Every row gives one point. To make a cloud, some directions were put in groups of two or more. Within a group, all points are equally far from the middle, so they leave a hole (a ring in 2 directions, a hollow ball in 3). The other directions are filled evenly. Then the cloud was stretched, turned, moved and blurred a little. Count the holes, and give their numbers of directions, smallest first.

Cloud:
-0.035; -0.050
-0.058; -0.015
0.037; -0.043
0.044; -0.036
0.023; 0.053
0.057; 0.022
0.056; 0.022
-0.012; -0.058
-0.007; -0.059
0.048; -0.032
-0.019; -0.058
0.024; 0.053
0.048; 0.037
-0.057; -0.001
0.055; -0.021
Holes: 1 (2)

Cloud:
-0.036; 0.034; 0.048
-0.018; -0.058; -0.039
-0.079; 0.055; -0.017
0.012; -0.005; 0.028
-0.009; -0.013; -0.050
0.042; 0.023; -0.012
0.041; 0.083; 0.045
0.007; -0.042; 0.042
-0.012; 0.086; -0.020
-0.013; 0.070; 0.047
0.001; 0.016; -0.031
-0.026; 0.031; 0.049
-0.043; -0.032; -0.030
-0.126; 0.023; -0.015
0.026; -0.047; -0.012
0.057; -0.024; 0.028
0.014; -0.024; -0.039
-0.071; 0.030; -0.013
-0.034; 0.038; -0.004
Holes: 0

Cloud, 27 rows:
-0.047; 0.047; -0.016; -0.030
-0.070; -0.017; 0.007; -0.027
0.031; 0.067; -0.017; -0.005
0.040; -0.022; 0.059; -0.058
-0.009; -0.055; -0.043; 0.032
-0.052; 0.015; 0.006; 0.042
-0.010; -0.010; 0.085; 0.022
-0.029; 0.046; -0.037; 0.020
0.018; 0.009; 0.003; -0.086
-0.010; -0.031; -0.056; -0.050
-0.029; -0.033; -0.044; -0.054
0.046; 0.042; -0.046; 0.004
-0.014; -0.019; 0.087; 0.010
0.000; 0.070; -0.016; -0.019
-0.067; -0.005; 0.030; 0.010
0.059; 0.041; 0.043; 0.016
0.008; 0.017; 0.002; -0.085
0.050; -0.073; 0.051; -0.018
0.001; -0.023; -0.054; -0.060
-0.024; -0.009; 0.074; 0.036
0.030; 0.024; 0.065; -0.041
0.054; 0.053; -0.020; 0.004
0.027; 0.038; 0.049; -0.050
0.070; -0.010; -0.040; -0.034
0.018; 0.020; 0.019; -0.080
-0.007; -0.034; -0.054; 0.037
0.025; -0.080; 0.057; -0.013
Holes: 2 (2, 2)

Cloud (81 x 8):
-0.020; -0.070; 0.058; -0.022; 0.030; 0.037; 0.010; 0.080
-0.006; 0.084; 0.051; -0.056; 0.039; -0.023; 0.042; -0.039
-0.060; 0.013; -0.053; 0.015; 0.003; -0.012; -0.051; -0.002
0.004; -0.056; -0.033; -0.049; 0.029; 0.030; -0.066; -0.022
0.056; -0.062; 0.001; 0.071; 0.050; 0.040; -0.070; 0.023
0.056; 0.032; -0.014; 0.007; -0.023; 0.016; -0.040; -0.031
0.060; 0.051; -0.005; 0.053; 0.016; -0.078; -0.069; 0.019
0.053; 0.013; -0.028; 0.003; 0.042; -0.026; 0.050; -0.012
0.014; 0.002; -0.097; 0.051; 0.035; 0.006; -0.056; -0.029
0.001; 0.005; -0.047; -0.024; 0.050; 0.001; 0.051; 0.026
-0.005; -0.008; 0.020; 0.091; -0.030; -0.059; 0.023; -0.031
-0.041; 0.023; -0.029; -0.097; 0.005; -0.018; -0.027; -0.003
-0.044; 0.054; -0.019; -0.051; -0.031; -0.031; 0.035; -0.064
-0.018; -0.025; 0.054; -0.041; 0.000; -0.014; -0.026; 0.030
0.069; -0.042; -0.031; 0.044; -0.058; -0.033; -0.035; 0.021
0.008; -0.025; 0.059; -0.004; -0.012; 0.054; 0.073; -0.039
0.012; -0.009; -0.049; -0.059; 0.078; 0.028; -0.010; -0.060
0.011; -0.057; 0.018; 0.074; -0.013; -0.015; -0.028; 0.008
0.055; 0.003; 0.002; -0.039; 0.005; 0.001; 0.066; -0.028
0.087; 0.040; 0.029; 0.047; -0.053; 0.064; -0.061; 0.022
-0.044; -0.045; 0.030; -0.022; 0.024; 0.052; -0.066; -0.037
0.024; 0.014; 0.021; 0.016; 0.057; 0.079; 0.001; -0.036
-0.011; -0.007; 0.066; -0.040; 0.005; -0.035; 0.045; -0.048
0.067; -0.025; 0.038; 0.020; -0.006; 0.046; 0.014; -0.031
0.000; 0.049; -0.052; 0.017; -0.013; -0.058; -0.027; 0.036
0.054; 0.018; -0.016; -0.031; 0.058; 0.046; 0.007; -0.002
0.089; 0.026; -0.003; 0.055; 0.091; -0.029; -0.015; 0.030
0.052; -0.030; -0.028; 0.075; 0.050; -0.005; -0.060; -0.009
0.031; -0.064; 0.065; -0.033; 0.033; 0.055; 0.021; 0.072
0.020; -0.050; 0.011; 0.015; -0.047; 0.007; -0.025; -0.007
0.001; -0.028; -0.032; -0.009; -0.042; 0.047; 0.026; 0.052
-0.051; -0.049; -0.001; 0.075; -0.028; 0.014; 0.008; 0.067
-0.072; -0.029; -0.034; -0.033; -0.017; 0.046; -0.025; -0.003
-0.020; -0.004; -0.014; 0.031; -0.004; 0.028; -0.050; -0.068
0.026; 0.004; -0.047; 0.049; -0.005; -0.054; -0.038; 0.036
0.029; 0.027; -0.018; 0.089; -0.011; -0.040; -0.019; -0.081
-0.053; -0.034; -0.014; -0.022; -0.094; -0.016; 0.008; -0.030
-0.018; -0.029; 0.064; 0.019; 0.044; -0.024; 0.019; 0.013
-0.022; -0.011; 0.011; -0.036; -0.091; 0.006; 0.003; 0.000
-0.012; 0.022; 0.039; -0.014; 0.002; -0.060; -0.082; -0.015
0.057; 0.021; 0.046; 0.004; 0.038; 0.020; 0.069; -0.023
-0.022; -0.005; 0.013; -0.004; -0.057; 0.037; -0.012; 0.037
0.048; -0.005; 0.005; -0.030; 0.078; 0.016; -0.038; -0.084
-0.023; 0.023; 0.017; -0.086; 0.026; 0.001; -0.097; 0.014
-0.031; -0.041; -0.011; -0.027; 0.037; -0.009; 0.017; -0.081
-0.058; -0.052; -0.025; 0.002; -0.041; -0.048; -0.044; 0.047
-0.018; -0.022; 0.069; -0.010; 0.011; 0.041; 0.064; -0.068
-0.068; -0.013; -0.033; 0.007; -0.017; -0.047; -0.048; -0.009
0.014; -0.030; 0.031; 0.035; 0.011; 0.076; -0.018; -0.055
0.020; 0.030; -0.080; 0.029; -0.041; 0.071; 0.008; 0.011
0.062; 0.078; 0.035; 0.036; -0.046; 0.065; -0.050; -0.001
0.019; 0.009; 0.020; 0.010; 0.042; 0.036; -0.094; 0.018
-0.021; -0.052; 0.006; -0.023; -0.063; 0.016; 0.033; 0.024
-0.051; 0.080; -0.048; 0.001; 0.021; -0.054; -0.041; -0.010
-0.007; 0.061; 0.021; -0.055; 0.068; 0.056; 0.004; -0.003
-0.015; -0.037; -0.079; 0.037; 0.005; -0.057; -0.009; -0.047
0.027; 0.079; 0.024; 0.029; -0.009; -0.031; -0.068; -0.049
0.004; -0.067; -0.031; -0.026; 0.028; 0.043; -0.010; -0.083
-0.012; 0.001; 0.040; 0.017; 0.008; 0.016; 0.002; -0.110
0.049; -0.013; -0.035; 0.002; -0.067; 0.028; -0.057; -0.029
-0.025; 0.082; -0.010; -0.029; -0.004; 0.015; -0.004; 0.009
0.017; -0.027; -0.043; -0.056; -0.026; 0.011; -0.005; -0.030
0.038; 0.015; 0.007; -0.052; -0.020; -0.005; -0.052; 0.001
0.041; -0.016; 0.011; -0.064; 0.035; 0.108; -0.003; 0.042
-0.030; -0.071; -0.020; -0.026; 0.036; 0.015; 0.000; -0.001
-0.043; -0.065; -0.006; -0.036; 0.073; -0.023; 0.049; 0.005
0.045; -0.040; 0.051; -0.027; 0.078; -0.031; -0.034; -0.007
-0.069; -0.075; -0.037; 0.043; -0.048; -0.031; -0.031; 0.037
0.001; 0.031; 0.002; -0.011; 0.071; -0.005; 0.015; 0.067
-0.026; 0.009; 0.023; 0.053; 0.079; 0.051; 0.001; 0.021
0.012; -0.044; -0.048; -0.031; 0.016; -0.038; -0.080; -0.024
0.023; 0.005; -0.051; 0.063; 0.062; -0.005; -0.010; 0.063
-0.041; 0.000; -0.004; 0.008; -0.011; -0.046; -0.081; 0.033
-0.021; 0.118; -0.035; -0.053; 0.017; -0.061; 0.028; -0.006
-0.011; 0.016; -0.036; -0.025; 0.025; 0.003; 0.038; -0.125
0.019; -0.049; 0.045; -0.045; 0.044; 0.074; -0.059; -0.059
0.015; -0.075; 0.007; 0.078; 0.001; 0.065; 0.006; -0.003
0.035; 0.027; -0.047; 0.055; 0.030; -0.027; 0.003; -0.075
-0.062; 0.008; 0.015; 0.072; 0.011; 0.009; -0.053; -0.043
-0.023; -0.006; -0.025; -0.081; 0.051; -0.009; 0.005; 0.003
0.013; -0.039; 0.026; 0.060; 0.040; 0.050; 0.024; 0.049
Holes: 0

Cloud, 98 rows:
-0.079; -0.028; -0.030; 0.005; 0.016; -0.035; -0.035; -0.049; -0.006
-0.035; 0.055; -0.007; 0.031; -0.070; -0.011; 0.014; -0.047; -0.066
-0.001; 0.044; -0.031; 0.073; -0.020; -0.017; 0.013; -0.003; 0.006
-0.050; 0.014; -0.032; 0.059; -0.013; 0.006; -0.023; -0.042; -0.009
-0.037; 0.000; 0.074; 0.057; -0.034; -0.065; -0.033; 0.014; -0.012
0.004; 0.023; -0.031; -0.057; -0.022; 0.062; -0.055; 0.008; -0.038
-0.044; 0.009; -0.026; -0.056; -0.071; 0.058; -0.036; -0.033; -0.017
0.033; 0.038; -0.009; 0.002; -0.051; 0.036; 0.047; -0.048; -0.004
0.044; 0.045; -0.025; -0.045; 0.027; -0.002; -0.040; 0.030; 0.023
-0.114; 0.059; 0.043; 0.008; 0.052; -0.003; -0.002; 0.027; -0.021
-0.022; -0.006; 0.009; -0.006; -0.036; 0.075; -0.069; 0.031; -0.043
0.006; -0.010; -0.027; -0.051; -0.019; 0.055; -0.049; 0.029; -0.065
0.010; 0.073; 0.050; -0.036; -0.004; 0.027; -0.034; -0.035; -0.092
-0.026; 0.032; -0.060; 0.015; 0.024; -0.045; 0.019; -0.057; 0.002
0.015; 0.022; 0.061; 0.041; 0.009; -0.070; -0.016; -0.009; 0.011
0.030; 0.037; 0.061; 0.008; -0.036; 0.033; 0.042; 0.023; -0.020
-0.017; -0.014; -0.060; -0.030; -0.058; -0.051; 0.004; 0.026; -0.030
0.047; 0.032; -0.006; -0.081; 0.011; -0.029; 0.005; 0.023; -0.053
0.011; 0.067; -0.005; 0.043; 0.033; -0.014; 0.059; 0.002; -0.041
-0.081; -0.018; 0.042; 0.007; 0.009; -0.014; -0.054; 0.041; -0.101
-0.101; -0.006; 0.039; 0.022; -0.012; -0.030; -0.065; 0.037; -0.049
0.019; 0.001; -0.001; -0.063; -0.028; -0.065; 0.047; -0.005; 0.029
-0.029; -0.054; 0.043; -0.028; 0.072; -0.048; -0.024; 0.004; -0.014
-0.085; 0.075; 0.024; -0.010; -0.024; -0.050; -0.021; -0.035; -0.024
-0.037; -0.029; 0.003; -0.033; 0.052; -0.033; -0.039; 0.073; -0.040
-0.050; 0.054; -0.016; -0.037; 0.022; -0.054; 0.036; -0.063; 0.022
-0.025; -0.027; -0.025; -0.104; 0.050; -0.040; -0.006; -0.038; 0.011
0.004; -0.032; -0.018; -0.038; 0.066; 0.009; -0.056; -0.046; -0.033
-0.053; 0.017; -0.020; -0.059; 0.009; -0.019; -0.029; 0.047; 0.049
-0.045; -0.060; 0.015; 0.043; 0.010; -0.028; 0.010; 0.014; -0.030
0.012; -0.036; 0.016; -0.017; 0.002; 0.046; -0.026; 0.034; 0.036
-0.024; 0.070; 0.049; 0.023; 0.035; 0.009; 0.005; 0.061; -0.103
-0.075; 0.076; 0.062; -0.029; -0.002; -0.010; 0.007; 0.047; -0.005
0.010; 0.032; -0.018; -0.009; -0.086; 0.037; 0.021; -0.058; 0.006
-0.059; 0.031; -0.023; -0.033; -0.099; -0.001; 0.022; -0.055; -0.024
0.022; 0.034; 0.050; 0.014; -0.043; -0.049; -0.046; -0.002; 0.050
-0.084; -0.013; -0.021; -0.005; -0.016; 0.021; 0.010; 0.073; 0.008
-0.002; -0.040; -0.009; 0.005; -0.067; -0.024; 0.007; 0.004; -0.080
-0.036; 0.050; 0.019; -0.045; -0.019; -0.058; 0.058; 0.040; 0.000
-0.013; -0.014; -0.017; -0.041; 0.072; 0.015; -0.053; 0.036; -0.062
-0.021; -0.060; 0.049; -0.063; -0.048; 0.028; -0.036; -0.060; -0.025
0.029; 0.008; 0.022; 0.005; 0.028; -0.022; 0.030; -0.043; -0.077
0.015; -0.022; -0.013; -0.070; 0.000; -0.006; -0.030; 0.042; -0.080
-0.043; -0.043; -0.046; -0.031; -0.059; -0.039; 0.032; -0.011; 0.036
-0.039; -0.047; 0.010; -0.069; 0.064; -0.045; -0.011; 0.031; 0.006
-0.018; -0.042; 0.013; -0.033; -0.040; -0.022; -0.096; -0.023; 0.017
-0.017; 0.023; 0.087; -0.043; -0.022; 0.039; -0.022; -0.049; -0.090
-0.003; 0.042; -0.028; -0.074; -0.031; 0.023; -0.015; 0.019; 0.032
-0.071; -0.015; -0.054; -0.035; -0.006; 0.004; 0.045; 0.057; -0.041
-0.037; 0.032; 0.051; -0.052; -0.014; -0.069; 0.023; 0.057; -0.029
-0.092; 0.009; 0.053; 0.048; -0.051; 0.033; -0.017; 0.063; -0.040
-0.080; -0.041; -0.018; -0.030; -0.089; -0.021; 0.014; -0.017; -0.038
0.005; 0.076; -0.004; -0.013; 0.076; -0.029; -0.044; 0.005; -0.029
-0.001; -0.005; -0.070; -0.029; 0.018; -0.008; 0.008; 0.050; -0.054
-0.073; 0.010; 0.099; -0.027; -0.014; 0.060; -0.034; 0.001; -0.079
-0.035; -0.005; 0.018; -0.024; 0.043; -0.025; 0.024; 0.062; -0.107
-0.064; 0.002; 0.041; 0.048; 0.011; 0.017; -0.074; -0.003; -0.081
0.044; 0.029; 0.060; 0.052; 0.037; -0.013; -0.016; 0.016; -0.014
-0.006; 0.013; 0.072; -0.014; -0.043; -0.055; -0.045; -0.013; -0.083
-0.003; 0.069; 0.033; -0.039; 0.036; -0.052; -0.032; -0.032; -0.068
-0.025; 0.038; 0.030; -0.040; 0.018; -0.010; -0.107; 0.005; -0.008
-0.015; 0.046; -0.037; -0.041; 0.026; -0.046; -0.011; -0.058; -0.073
0.000; -0.017; 0.012; -0.086; -0.043; 0.034; -0.035; -0.078; -0.057
0.057; 0.015; 0.006; -0.008; -0.031; -0.033; -0.009; -0.072; -0.046
0.033; 0.037; 0.040; 0.009; -0.037; -0.052; -0.046; -0.048; 0.028
-0.057; 0.071; -0.023; 0.012; 0.055; 0.046; 0.008; -0.020; -0.022
-0.015; 0.021; -0.030; -0.093; 0.054; -0.018; -0.042; -0.004; 0.027
-0.042; -0.021; 0.031; 0.019; -0.035; 0.004; 0.010; 0.075; -0.102
-0.042; 0.012; 0.052; -0.002; 0.030; 0.071; -0.042; 0.070; -0.078
-0.004; -0.039; -0.039; 0.040; 0.009; -0.015; -0.015; 0.010; -0.002
0.005; 0.032; -0.032; -0.101; 0.024; 0.041; -0.032; -0.021; -0.025
-0.057; 0.095; 0.015; 0.027; 0.021; 0.027; -0.019; 0.008; -0.083
-0.014; -0.031; -0.008; 0.022; 0.016; 0.060; 0.012; 0.053; -0.020
-0.068; -0.030; -0.029; -0.022; -0.057; -0.023; 0.001; -0.039; -0.081
-0.035; 0.032; 0.077; 0.001; 0.015; -0.042; -0.054; 0.056; -0.084
-0.053; 0.034; -0.039; -0.061; 0.000; -0.060; -0.031; -0.067; -0.017
0.037; -0.040; -0.018; -0.072; 0.019; 0.001; -0.009; -0.058; 0.017
-0.063; 0.052; 0.049; 0.022; 0.030; -0.009; 0.068; 0.032; -0.010
-0.025; 0.069; -0.002; 0.042; -0.015; 0.016; 0.001; -0.070; -0.056
-0.073; -0.053; 0.013; 0.023; -0.034; -0.011; 0.033; 0.056; -0.008
0.006; -0.031; 0.015; 0.007; -0.031; 0.060; -0.036; 0.009; 0.032
-0.062; -0.027; 0.077; -0.005; -0.052; -0.026; -0.054; 0.044; 0.024
0.049; 0.057; -0.017; -0.025; 0.018; -0.057; -0.003; 0.022; 0.021
0.029; -0.018; 0.064; -0.035; 0.002; 0.028; 0.032; 0.032; -0.029
-0.069; 0.064; 0.048; -0.068; -0.030; -0.016; 0.024; 0.007; -0.040
0.057; 0.038; 0.001; 0.030; -0.030; -0.034; 0.031; 0.015; -0.046
-0.044; 0.056; -0.025; -0.038; -0.032; -0.052; 0.060; 0.039; -0.031
0.034; 0.030; 0.011; 0.015; 0.023; 0.039; -0.045; 0.059; 0.006
-0.067; 0.028; 0.056; 0.075; -0.044; -0.035; 0.002; -0.007; -0.019
-0.011; -0.033; -0.003; -0.064; -0.070; -0.067; -0.023; -0.059; -0.020
0.009; 0.053; 0.082; -0.054; 0.046; 0.012; -0.013; 0.017; -0.067
-0.003; 0.020; -0.009; -0.020; 0.018; -0.044; -0.029; 0.040; 0.071
-0.055; 0.024; -0.027; -0.003; 0.002; -0.027; -0.078; 0.009; -0.041
-0.013; -0.024; 0.010; -0.107; -0.056; -0.023; -0.013; 0.021; -0.021
-0.012; 0.024; 0.080; -0.030; 0.032; 0.011; -0.057; 0.072; -0.003
-0.016; -0.031; -0.035; -0.054; -0.051; -0.043; -0.016; 0.019; 0.053
-0.055; 0.000; 0.057; 0.046; -0.037; -0.048; 0.048; 0.055; -0.021
-0.026; 0.015; -0.008; -0.028; 0.032; 0.067; -0.080; -0.019; -0.058
Holes: 3 (3, 3, 3)
